Rows are points. Two turns around zero, p and q, are shown by what they do to some points. Where does a point land after both, in the order given? Backwards means that the second turn is done in reverse. Each puzzle has new turns, and all numbers are rounded.

Turn p:
-0.124  0.138  -0.146 -> -0.115  0.179  -0.102
0.016  -0.153  0.017 -> -0.016  -0.154  0.000
0.215  -0.064  -0.016 -> 0.187  -0.104  -0.068
0.112  0.014  -0.046 -> 0.101  -0.003  -0.068
-0.137  0.072  -0.055 -> -0.125  0.105  -0.017
-0.082  -0.007  0.246 -> -0.032  -0.023  0.256
Turn q:
0.170  -0.166  0.125 -> 0.149  -0.118  0.190
-0.121  0.147  0.019 -> -0.111  0.149  -0.044
-0.058  -0.117  -0.120 -> -0.058  -0.149  -0.076
0.009  0.136  -0.025 -> 0.020  0.118  -0.070
Where do these land?
p, then q: 0.016  -0.041  -0.160 -> -0.016  -0.077  -0.146
q, then p: 0.163  -0.042  -0.008 -> 0.145  -0.083  -0.018
p, then q: -0.219  0.166  -0.123 -> -0.175  0.196  -0.148
p, then q backwards: 0.062  -0.013  0.128 -> 0.092  -0.072  0.082
p, then q: -0.022  -0.071  0.164 -> -0.022  -0.025  0.177

Turn p:
0.033  0.176  0.020  -0.039  0.154  0.000 -> 0.003  0.158  0.009  -0.023  0.163  0.076
0.073  0.019  -0.161  -0.199  0.167  -0.148 -> 0.080  0.048  -0.191  -0.166  0.202  -0.087
-0.105  0.079  0.172  -0.145  -0.205  0.178 -> -0.103  0.012  0.143  -0.171  -0.207  0.196
-0.183  0.037  0.070  0.039  -0.066  -0.094 -> -0.160  0.085  0.048  -0.001  -0.097  -0.099
-0.046  -0.024  -0.103  0.067  -0.019  0.160 -> -0.048  -0.076  -0.089  0.101  -0.046  0.124
0.117  -0.123  0.005  0.076  0.179  0.109 -> 0.060  -0.157  0.033  0.113  0.182  0.056
-0.029  -0.108  -0.137  0.115  -0.058  -0.094 -> 0.010  -0.060  -0.119  0.113  -0.075  -0.143
0.141  -0.056  0.134  0.086  -0.152  -0.110 -> 0.160  -0.010  0.165  0.033  -0.122  -0.122
Turn q:
-0.207  0.051  0.025  -0.098  -0.036  0.068 -> -0.187  0.084  0.026  -0.111  -0.049  0.064
0.074  0.018  -0.115  -0.112  -0.087  0.023 -> 0.076  0.006  -0.107  -0.068  -0.133  0.012
0.161  -0.049  -0.055  0.315  -0.104  0.194 -> 0.081  -0.076  -0.038  0.374  -0.071  0.144
-0.100  0.202  0.240  0.042  0.185  -0.207 -> -0.057  0.220  0.165  -0.034  0.275  -0.178
0.027  -0.051  0.050  -0.081  0.031  0.071 -> 0.042  -0.029  0.045  -0.073  0.007  0.092
0.020  -0.089  -0.167  -0.049  0.042  0.001 -> 0.011  -0.125  -0.146  -0.055  -0.011  0.006
0.025  -0.082  0.022  -0.017  -0.031  -0.149 -> 0.034  -0.081  0.055  -0.033  -0.017  -0.139
Where do these land?
q, then p: 0.070  0.223  -0.088  -0.146  0.018  -0.116 -> 0.134  0.204  -0.155  -0.113  0.034  -0.006
q, then p: -0.116  -0.128  -0.002  0.219  -0.079  0.019 -> -0.158  -0.091  0.070  0.169  -0.085  -0.101
q, then p backwards: -0.125  -0.214  0.108  -0.004  -0.179  0.153 -> -0.113  -0.085  0.187  0.033  -0.153  0.222
q, then p backwards: 0.162  0.212  -0.163  -0.125  0.076  -0.092 -> 0.125  0.114  -0.225  -0.113  -0.006  -0.189
p, then q: 0.080  -0.019  -0.089  -0.008  0.059  0.103 -> 0.046  -0.085  -0.078  0.038  0.036  0.103
p, then q: 0.098  -0.036  0.007  -0.083  0.038  -0.122 -> 0.124  -0.011  -0.015  -0.096  0.056  -0.077
q, then p: 0.004  0.085  0.185  0.199  0.020  -0.006 -> -0.048  0.118  0.174  0.166  0.087  -0.005
p, then q: -0.173  -0.124  0.041  -0.051  0.046  0.061 -> -0.179  -0.106  0.055  -0.094  0.001  0.011
